Each row is a point. Each copy is the shape, with its points in the same order, turned, moved and blurred by noise. Is it also mirrored, or only turned?

Shape (8 x 3):
[[-22  23  17]
 [-50  22   2]
 [ 60   4   8]
 [ 28 -22  22]
 [-36  19  35]
 [-27   6   1]
 [ -9   7  -7]
 [ 22 -29   6]]
Copy 1, 8 rows:
[[-13  21  14]
 [-25  41  -4]
 [ 32 -53   9]
 [ 48 -11   1]
 [ -7  40  19]
 [ -6  22 -11]
 [ -5   3 -13]
 [ 42 -14 -15]]
Copy 1 is: mirrored
Copy 2 (8 x 3):
[[  3   1  21]
 [ 34  14  16]
 [-52 -43   1]
 [-49 -11 -12]
 [  6  30  28]
 [ 12   5  -3]
 [ 12 -18  -3]
 [-40 -11 -29]]
Copy 2 is: only turned

Shape:
[[-55 -13 -16   0]
 [  3   5 -31 -36]
 [ 16  27  -8  24]
 [-12  -4  -3  19]
 [-19 -13  10 -17]
 [-52 -12  13 -35]
 [ 18 -35 -11  32]
 [ 13 -37  -2  23]]
Copy 1:
[[ 28  22  34  21]
 [-13  36 -17 -11]
 [-31 -34  -5  -3]
 [  7 -15   1   8]
 [ 22  13   4 -23]
 [ 35  28  28 -32]
 [ 22 -32 -46  16]
 [ 32 -28 -33  14]]
Copy 1 is: mirrored
Copy 2, 8 rows:
[[-60   0  16  13]
 [-17  55   1   7]
 [  4  12   3 -42]
 [-20  -5  -1 -12]
 [-13   6   7  24]
 [-33   7  33  46]
 [-12  -8 -46 -14]
 [ -8 -10 -40  -4]]
Copy 2 is: mirrored

Shape, 9 rows:
[[ -2 -11  13  -5]
 [ 21 -22  19 -22]
 [-37  33 -21 -28]
 [ -4 -15  -7  -6]
 [-19   7  20  15]
 [  8 -35 -13  -9]
 [-33 -18  15   2]
 [ 29  19 -23  32]
 [ 31   2 -16  -4]]
Copy 1, 9 rows:
[[  6   1  15 -11]
 [ 28  10  26  14]
 [-24 -60  10 -14]
 [-10  -3  22 -12]
 [ -1 -10 -12 -31]
 [ -7  18  44   4]
 [ -4  -6  24 -40]
 [-33  18 -22  18]
 [-12   6   9  35]]
Copy 1 is: only turned
Copy 2 (9 x 4):
[[ -3  -4  -9 -15]
 [-17 -29  -2 -32]
 [ 25 -21  -2  46]
 [-13  -8  11   1]
 [  7  17 -19  -5]
 [-29 -16  22 -11]
 [-19  15 -19  10]
 [ 31  16  43 -24]
 [  9 -15  34 -20]]
Copy 2 is: only turned
Copy 3, 9 rows:
[[  2 -13  13  16]
 [-23   0  28  22]
 [-20 -58 -19 -21]
 [ -4 -10   0  26]
 [ 24 -23  15   7]
 [-12   4  -1  48]
 [ 16 -35  13  35]
 [ 20  27 -20 -11]
 [-14  21  -5   4]]
Copy 3 is: mirrored
Copy 4, 9 rows:
[[  3   9  20   4]
 [ 17  29  26  22]
 [-60 -22  16  -1]
 [ -7  19   5  -8]
 [  9 -20  13 -19]
 [ -2  44   8  -1]
 [  0   4  31 -32]
 [  4   3 -44   5]
 [ -9  16 -18  24]]
Copy 4 is: only turned

Shape, 10 rows:
[[ -5  22 -14 -20 -26 -24]
 [ 23  11 -20 -49   6 -23]
 [-42  28 -27  25  20  16]
 [-11 -37 -13 -19  -4  -1]
 [  8   5 -28 -16  13  20]
 [ -7   8  -1  -4   9  39]
 [ 22 -17   5   9 -15 -30]
 [  8   4   4  32 -14  20]
 [-15  -6 -60  16   5 -13]
 [-22 -12 -10  10  23  27]]
Copy 1 (10 x 6):
[[ 37  21   8 -39 -11 -24]
 [ -3   3  19 -45   2 -49]
 [ -1  33 -53 -25 -24  17]
 [ 17 -29  -5 -13 -28 -17]
 [-16   7 -26 -14 -12 -38]
 [  0   2 -49  -5   4 -26]
 [ 18  -9  27  -8   9   3]
 [ 15  15 -22  21  12   7]
 [-11  21  -5 -15 -52   7]
 [ -8 -11 -51  -6 -14  -4]]
Copy 1 is: only turned
Copy 2 (10 x 6):
[[ -1  -7  43 -10   2  23]
 [ -4 -12  16 -57  -4  24]
 [ 32  27  -5  33 -38  16]
 [-10 -36  -8   1 -13  -7]
 [ 25 -10 -10 -18 -13  25]
 [ 21  -2 -29  13   6  23]
 [  9 -16  26 -19  19 -32]
 [ 38  -3  -1  19  24  -8]
 [ 38 -16  23   3 -49  -4]
 [ 15  -4 -31  19 -17   1]]
Copy 2 is: only turned
Copy 3 (10 x 6):
[[-25 -22 -30  12  17 -16]
 [  6 -15 -36  10  -6 -51]
 [-40 -22   7 -55  -9  -1]
 [ 26 -22 -29  -9 -14  10]
 [ -7   1 -29 -24 -30 -20]
 [-17   1  -7 -18 -42   1]
 [ 18  12 -12   8  26  -3]
 [-20  31  -9 -18  -6  16]
 [  2 -24 -29 -60  17 -10]
 [  1  -7   2 -44 -31  10]]
Copy 3 is: only turned
Copy 4:
[[ 17  24  16  20  16  15]
 [ 26  10  35 -12  42   1]
 [-38  -3  22  43 -22 -28]
 [-15   0  31 -29  -3  29]
 [-14   9  23 -12   4 -26]
 [ -7  -1   8  -8 -26 -27]
 [ -8  -3 -18  -6  29  33]
 [-18   6 -31  -1 -12  -7]
 [-55  13  33  18  19   2]
 [-34 -18  20  -5 -25 -13]]
Copy 4 is: mirrored

Shape, 14 rows:
[[ -1  16 -14   8 -36  10 -23  10]
 [ -7   0  60   7 -14  12  -8  -7]
 [-17  -5  -2 -10  -4  -4  -2   0]
 [-11 -17  -8 -48   5  14  -1  -6]
 [  5  -7  31   3 -10   2  -7  -3]
 [  1 -11  -8   3   4  -9 -39   2]
 [  0  -4 -12  -4  -1  12  -3   6]
 [  6  -4 -13 -34   5   5  -3 -14]
 [ -4 -17  12   6   5  -9  -5  -2]
 [ -1 -20  -4   1   3  10 -16  -7]
 [-22   9   6   4   5 -11  -7   0]
 [-12  -5   4 -22 -10  12  -8  -5]
 [  0 -16  -1 -10 -13  -9  -1   2]
 [  1  -4   0  -3   2  -1 -18  17]]
Copy 1 (14 x 8):
[[-32  21  -7   4 -22   0  39  -3]
 [ 13 -16   8   5  15 -17  38 -46]
 [-11   8   4  -4   5 -18  10   7]
 [  2  28 -15   6  30 -25  -1  17]
 [ -4 -11   1   2  13  -5  20 -25]
 [-22 -19 -19  16 -10 -10  11  12]
 [-11  16  -8   0  -4  -8   0  -3]
 [  2  19 -10  11  25  -2  -1  19]
 [ -6 -15   5  -1   7 -15   1  -9]
 [-14   0 -10  17   3 -15  -2  -6]
 [  5  -3  14  -7 -12 -16  18   7]
 [ -2  18  -3   4  16 -17  19   0]
 [-21   1  -2  -2  17  -8   5   1]
 [ -9  -4 -20  -7  -7 -11  11  -2]]
Copy 1 is: only turned
Copy 2:
[[-15 -33   0  22   4  25  14  15]
 [  9  14  29   8 -12  18 -35  41]
 [-15   3   9   0   5   7  -6 -10]
 [-43   0  12 -33  -1  12 -14 -18]
 [  8   1   4  -2  -1  15 -22  22]
 [-11  -8   5  -6  42  10  -4  14]
 [ -8  -5   3 -14   1  15  12   4]
 [-35  -3 -10 -29  -1  -1  -3  -5]
 [  5  15   0  -4  17   4 -15   7]
 [-10   9   2 -11  19  21   0  10]
 [ -9   8  17  13   9 -10   0   4]
 [-24  -3  12  -7  -3  15 -10   3]
 [ -2  -7  -5  -4   8  13 -10  -7]
 [  2 -11  13  -9  18  10   0   6]]
Copy 2 is: only turned

Shape, 13 rows:
[[ -6  15 -14  -4  14  12 -14   6  -5]
 [  7  20  -5  -6  15  -3   5  10 -10]
 [  3 -14   9  -8  -6  12  21   5   1]
 [  3   0  -8 -15  21  -4 -10  12 -10]
 [  2 -10  16  -6  19   5 -13   4  39]
 [  5   4  -8 -11  16   3 -17 -15  11]
 [ 16   4  32   1  17  12 -14  13  -4]
 [  5  -6 -14   8   9 -52  -9   1  -6]
 [ -6   7  -8  -8   6 -31  14 -16   7]
 [ -5   4  25  -5 -53   4   1  -7  -6]
 [  3  -7 -12  13   3  12  21  -2  -8]
 [ 40  -8 -14  -7 -12  -8  60   8  24]
 [ -2  13 -12   1   1   2  13  14  -5]]
Copy 1, 13 rows:
[[-14   0  -9   8  -5 -11 -12 -14 -18]
 [-18   4   3   1  -6 -23 -20 -11   1]
 [-19   3   4 -12   1  -8   1  28   4]
 [-10   0   3  -1   2 -26 -20  -1 -25]
 [  0 -31  -1  24   2 -22  -1  26 -13]
 [ -2 -20 -23  -1   2 -24  -8  -1 -15]
 [ 10   6  11  13 -24 -36   2  16  -8]
 [ 16 -22  26 -15  21 -15 -34 -15  -5]
 [-13 -29   7 -19   9 -10 -32  -7   9]
 [ -3 -11  16 -31 -20  10  40   4  12]
 [ -9  17  -8  -7   7   4 -16  13   9]
 [-27   5   6 -12  42 -24  -1  25  51]
 [-19   7   7  -1   0  -3 -13  -8   5]]
Copy 1 is: only turned
Copy 2 (13 x 9):
[[ -8  20  -3  -6   9 -13   2   2  -1]
 [ -1   8  -2  11  -5 -11  -6  -4 -18]
 [ -1  -5   6   8 -10  20 -16   5  10]
 [ -8  10 -10  -5 -14 -14  -4 -11  -9]
 [ 25  22   4 -19 -37 -11  -4  17   8]
 [  3  21  17 -14  -9  -4  11  -2 -14]
 [  7 -11  -5 -11 -19 -21 -14  30 -10]
 [ 21 -11 -15  -1 -16  -8  24 -33 -14]
 [ 20   5  16  11 -10  -2   2 -32  -2]
 [ 27 -24  20 -15  32  20 -29  -6   3]
 [ -8  -8   7  17  -1  17   8  10  10]
 [ 23   5   4  47 -31  53 -13  -4 -12]
 [  6   7  -5  20   7   0   2  -5  -1]]
Copy 2 is: only turned
Copy 3, 13 rows:
[[ 19  17 -15  -1  -4   3   9   0 -19]
 [ 21  -4 -12  15  -6  20  13   2 -13]
 [  0  -5   6  23  25   0   4  -7   4]
 [ 17   4 -13  25 -14  -4  13   1 -10]
 [ 19   1 -22  15   6 -16 -30   5  16]
 [ 27  12  -1   6 -15  -9   2   8   6]
 [ 27  -7 -27  18   3   3   3 -30  10]
 [-11 -14  -6  27 -52  -4   3   5  -5]
 [ -4  -8  11  19 -22   6   5  28  13]
 [-18 -27   2 -13  23 -16  27  -6  16]
 [ -5   5  17  13   5  12   2 -10 -17]
 [  6 -46  44  41  12  18 -19   6 -12]
 [  2  -8  -6   8   3  15   8   5 -22]]
Copy 3 is: mirrored
Copy 4:
[[  7  10 -22 -11  16  10  16 -13   0]
 [ 10  12  -8  -1   8  -1   5 -27   7]
 [  5   7  -8  12   5 -11 -17  15   5]
 [ 13  -3  -7 -15  17   9  -3 -18   5]
 [  8   6 -12 -27 -23  18  -5  17  15]
 [ 12  -4  -5 -11   0  18  22   1  12]
 [  4   3 -17  -2 -21  19 -16 -15 -11]
 [  1  14  43 -23  20  11   3 -18   8]
 [ -2   6  24 -11   7 -15  16  -4  22]
 [-45  10  -1  35   4   4  -5  15   0]
 [ 18  20  -2   8  14 -12   3   9 -10]
 [ 34  37  20  31   3 -20 -21  17  41]
 [  6  27 -10   1  17  -8   3 -10   6]]
Copy 4 is: only turned
